Rows are points. Any point is a mix of the corners, with weights that add up to 1. It lies inside the corners' shape when no weight is negative. Say inside or outside, and name the corners with a negative weight.
(in the rows, 128 means zero)

Corners:
(1): [206  78]
(2): [114 205]
(3): [118 136]
Points:
[148 123] -> inside
[123 179] -> inside
[170  87] -> outside (2)
[138 125] -> inside

Corners:
(1): [130 126 198 102 132 152]
(2): [ 94 125 129  77 104 151]
(3): [155 196 113 183 136 116]
(4): [127 138   7 185 173 144]
(5): [ 94  73 127 153 102 103]
(6): [179 110 132  90 135  80]
(7): [ 55 156 155 122 158 141]
Points:
[126 141 123 122 144 144] -> outside (5)
[111 172 122 163 136 135] -> outside (6)
[120 139 121 117 144 138] -> outside (5)
[ 76 143 134 129 129 153] -> outside (6)

Corners:
(1): [165 136 160 110 101 121 125 116 139 148 114]
(2): [141 119 103 104  83 102  22 116  95 162 117]
(3): [172 162 109 106 122 118 138  94 100 157 103]
(4): [102 141 108 160 115 114 130 144 249 156 117]
(5): [169 158 132 128 103 140 129 146 102 130 134]
(6): [167 119 124 111 124 147 134 164  99 128  47]
(7): [130 152 134  99  86 159  94  99  98 140 133]
(8): [138 127 103 133 213 117 133  96 179 162 124]
(9): [125 143 114  92 127 126 167 177 133 138 109]
(10): [163 110 146 138  98 136 151  78 132  60 137]
(11): [142 148 133 131 151 110 123 111 141  85  83]
(12): [ 56 150 123 173 128 112 148 161 105 137  89]
Points:
[142 135 114 127 162 124 127 113 149 148 120] -> inside
[135 140 125 120 113 136 119 122 134 137 113] -> inside
[142 142 117 111 134 127 130 127 102 116 103] -> outside (1, 4)
[173 137 115  87 127 141 112 137 127 187  98] -> outside (10, 11, 12)
[138 127 133 126 110 132 130 137 137 131 113] -> outside (3, 11)

Corners:
(1): [164 126 182 133 117 108 122 196 114 119  90  93 204 168]
(2): [146  99  86 121 118 103 143 118 164  82 132 127 225 179]
(3): [195 142  95 152 107  86  72 154  67 118 143 167  42  71]
(4): [162 138 100 165  99  49 174 160 121 130  79 142  54 122]
(5): [126  72 148 134  65 129 104 133 151 151 102 158 168 208]
(6): [128 119 130  97  15 144 150 185 163  59 113  96 149 208]
(7): [120 176  89 108 142 109  90 138 128 156 105 134  53  87]
(8): [183 160 178 101 139 118 170  26  53 156 140  43  95 150]
(9): [135 120 209  81 161  42 122  89  80 115 166  44  73 111]
(10): [129 118  77 164  77  74  88 150  87 135  68  96  70  41]
(11): [198 105 205  48 169 130 129  71 136 105  77  55  86  88]
(12): [123  84 126 212 103 184 143 141 192  99 144 103 157 219]
(13): [122 171 156 174 100 122 107 109 155 111 109 175 117  27]
(14): [120 111 110 161 125 127 146 190 120 167 144 213 123   7]
(15): [ 96 104 166 110  87 158 141 152 102  49  69 158 161 176]
Points:
[133 148 134 122 102 119 115 117 116 126 109 128  45  85] -> outside (1, 2)
[144  86 171 103 157 116 173 118 126 142 125 105 153 212] -> outside (3, 6, 10, 13)
[135 118 150 114  88 114 132 147 126  98 116 107 130 152] -> inside
[121 128 136 137 105 114 144 127 133 118 111 123 142 136] -> outside (3, 11)
[144 108 133 133  86 114 115 141 128 124 112 139 126 153] -> inside
[135 127 133 145  98 104 124 144 118 116 119 119 134 134] -> outside (11)
[145 127 139 137  89 108 147 146 123  88 110 106 118 124] -> outside (5, 7)
[160 134 149 130 129 118 140 137 122 102 121 106 121 125] -> outside (5, 10)
[140 127 115 157 102  93 114 148 141 128 112 136 103  78] -> outside (8, 15)

Corners:
(1): [109 167 119 116 132 112 159 149 136 100 114 116 157 136 139 159  88  53
 146 155]
(2): [149 154 131 151 140  96 141  56  97 192 156 143 105 120 147 103 109  84
 119 124]
(3): [ 91 125 124 249 138 130 120 129 110 149 119 135 170 102 166 106 139  69
 189 203]
(4): [ 95 138  93 109 126 103 151 143  98  97 131 147 160  96 169 144 109 159
  87 166]
(5): [ 96  85 160  96 111 106 122  86 163 199 158  53 138 160 144  91 131 193
 123 137]
(6): [148  73  87 150 202 114 133 138 133 159 102 173  95  99 149 129 167 128
 147 131]
(7): [144 162  72 116 119 194 108 144 100 128  81 123 142 135 149 139 137 166
  90 123]
(8): [187 115  80  74 135  77  89 119 133 140 180 145 177  73 119 118  73 154
 135 110]
(9): [170 135  84 144 108  92 164 110 123 118 136  76 161 100 153 131  94 134
  97 121]
(10): [123 174 150 197 142 164 167 115 153 147 125 117 128 161 121 131 159 168
 133 100]
(11): [171 147  78 177 103 112 116 134 168 162 176 116 107 115 164 157  87  78
 121 173]
(12): [104 178  78 119 101 123 157 154 122 172 124 120 174 137  73  98  84 175
  63  74]
(13): [118  71 127 127 142 124 138  85 154 185 131 132 169 136 110 105  92 150
  53 110]
(14): [ 74 136  92 105 140 126 131 139 130  84 123  76 119 161  90 146 112 106
 120 153]
(15): [ 95 101  98 195 131 106 192 146 104 112 158 145 159 150 148 180 117 106
 160 147]
(16): [ 71 143 100 130 187 153  98 122 163 141 129  67 157 143 163  80 128 101
 131 100]
(17): [133 139  82 180 160 118 138 149 112 186 115 117 166 135  88 206 117 132
 127 125]
(18): [ 82 111 148 122 108 101 131 101 146 143 121 137 129 111 123 138 142 116
 104  80]
(19): [104 101 132  99 106 185 160  99 133 147 131 106 165 107 105 202 159 118
  82 158]
(20): [149 149  77 103 165  75 122 134  99 136 141 129 172 171 108 165 153 105
 127 144]
(21): [116 136 139 121 116 119  83 168  99 168 162  83 117 113 122 108 129 116
 103 146]
Points:
[120 108 107 157 143 138 134 134 122 171 118 119 181 123 121 138 143 159
 118 109] -> outside (1, 2, 4, 11, 14)
[118 124 109 142 133 123 131 120 127 150 137 118 144 124 131 130 127 134
 119 130] -> outside (1)
[114 111  94 143 151 126 140 141 123 157 138 101 181 124 103 139 128 159
 115 136] -> outside (1, 2, 7, 11, 18)
[133 120 131  98 143 134 140 118 142 134 156 140 103 153 148 144 134 148
 118 158] -> outside (3, 9, 12, 16, 17, 18)
[123 136  99 154 135 138 137 132 123 138 123 133 141 113 137 140 118 120
 117 126] -> outside (5, 20)

Corners:
(1): [143 137 190 136 160 191 149  70 162 150 120 109 160  54  78 102 133  93
 156  63]
(2): [115 103 154 163 119  91 157 130 142 111 141 117 117 121 105 159 151 106
 139 113]
(3): [176  99 116 133  92 147 136 121 118 166  99 140 120 192 150 105  81 109
 122  94]
(4): [ 98 151 134 123 119  82 163  71 114  90 204 132 130 113 131 173 106 100
  73 128]
(5): [126 132  53 146 136 108 111 160 114 146 134 157 146 178 139 105  91  99
  95 157]
(6): [170 130  70  86 168 119 146 156 121 150 141 161 137 183 133 107  96 128
 157 136]
(7): [158 123 133 108 147  85  93 134 150 105 116 101 124 212 169 101 112 118
  80 154]
(8): [137 142 104 146 145  89 145 146 103 137 136 144 119 181 173  95  94  72
 129 133]
(9): [115 144 186 145 131 128 140 124 142 156 147 123  77   7  40 103 128 108
 121  65]
(10): [162 154 174 141 195 209 157 126 127 182 119 132 128  64  67 128 114 125
 181  72]
(11): [121 133 180 142  83 108 114 132 140 149 145 141 160 125 131 131  87 152
  98 111]
(12): [177 155  76 132 119 131 104 157 160 122 126 141 132 155 145  81 108 137
 134  86]
(13): [117 132  95 109 124 117 149 140 186 125 107 139 121 185 117 127  92 118
 119 129]
(14): [ 93 126 150 141 112  67  99 124 155 143 103  81 130  83 137 179 144 114
 132 153]
(15): [114 163 108 144 139 127  82 134 156 103 101 199 121 217 125  76 108 126
 125 125]
(16): [125  66  71 110 129 124  95 184 112 103 108 165 116 193 182 127 112 123
  72 114]
(17): [113 124 104 173 130 127  88 133 144 161 119 154 116 178 183  86  50 122
 151 164]
(18): [104 133 161 123  94 148 156 135 104 130 150  89 117  82 101 167 105 133
 123 171]
(19): [107 167 182 134 145 206 191  96 166 178 123 114  87  82  53 116 157 135
 198  89]
(20): [175 138  99 154  90 136 144 135 159 131  70 147  89 177 148  33 109 155
 122 122]
(21): [106 116 162 125 116 125 148 128  86  99 160 105 112 113  92 137  99 174
 103  98]
Points:
[130 130 146 132 128 133 131 128 127 133 131 128 118 110 103 122 120 128
 121 104] -> outside (8, 13, 17)
[138 133 129 133 130 133 128 131 128 139 125 131 122 136 128 109 105 127
 125 117] -> outside (2, 13)
[131 130 123 145 118 126 128 132 139 137 118 134 116 145 136 105 101 127
 128 132] -> inside
[131 140 137 134 134 130 139 119 139 136 133 130 125 130 117 115 108 117
 132 116] -> outside (16)
[135 139 137 145 126 126 142 121 141 144 125 124 117 125 120 108 112 119
 129 113] -> outside (6, 15, 16, 18)

Corners:
(1): [121 162 151 163 114 121 103 147 110 107 103 172 143 150 116  99 149 108
 155  59]
(2): [136 165 148 124 107 113  93 165 119 139  91 154 108 142 140 122 150 100
 114 156]
(3): [131 157 126  99 113 119 111 125 120 111 145 129 101 139 147 145 174  79
 127  81]
(4): [112  92 107 117 131 121 122 122 107 203 139  87 177 143 127 126 139 109
 145 144]
(5): [162  92 132 113 102 108 128 132 144 147 110 151 167 145 111 154 193  93
 133 108]
(6): [112 163 135 126 125 108 131 128 184 217 118 139 103 126 125 167 113 113
 134 151]
(7): [110 104 146 137  92 103 145 120 106 108 104 120  93 123 112 116 128 120
 116 159]
(8): [117 143 154 112 182  91 114 150 106  85 162 113 130 137  77 117 124 184
  96 160]
(9): [108 102 130 155 151 126 107 135 149 127   7 149 104  72 129 163 144 102
 105 119]
(10): [ 94  62  78 157 100  97 105 135 118  92 139 141 165 156 132  41 148 128
  97 145]
(11): [121  45 152 102 138 127 106 131  95  85 157  38 106 160 136  22 113  96
 122 147]
(12): [108 145 119 114 149 128 175 136 153 151 163  45 127 121 148 148 128 132
 101 148]
(13): [112 112 157 104 192 131 150 118 130  99 151 141 119 125 140  45 120 167
 146 157]
(14): [179 154  98 137 161 141 125 111 140 105  99 120 105 106 120 127 129 104
 176 136]
(15): [126 135  92 120 216 131 117 109 123 141  97 154 144 147  88  38 114  97
 128 139]
(16): [163 107  97 118 203 101 195 131 154 109 126 159 107 145 134 116 111 101
 177 136]
(17): [108  86 151 152 107 112  93 110 136 123 123 154 223 142 142  90 117 109
 113 124]
(18): [104 157 107 123  96 142 106 162 128 124 153 150 147 110 110 162 126 106
 143 145]
(19): [105 150 160 172 130 153 101 120 155  99 130 146 113 137 144 154 137  93
 124 134]
(20): [ 95 131 150 188 142 120 159 139 147 120 154  76 147  31 145 173 195 115
 104 127]
(21): [171 113 143 163  97 154 133 142 112 112 124 150 111  90 129 159 127  98
 113 106]
Points:
[120 115 133 135 134 122 121 131 124 114 130 123 140 127 128 112 141 114
 124 133] -> outside (6)
[130 165 145 147 169 125 133 127 138 112 106 147 108 113 121 130 126 124
 128 124] -> outside (4, 5, 10, 11, 18)
[117 113 121 134 138 115 116 131 129 128 113 127 137 145 123  99 117 110
 131 144] -> outside (3, 5, 13, 20, 21)
[118 124 134 131 140 120 123 129 133 123 124 127 133 133 126 113 140 112
 129 131] -> outside (21)
[103 130 128 134 126 110 115 142 131 138 123 119 131 136 129 121 137 112
 111 141] -> outside (5, 13, 14, 21)
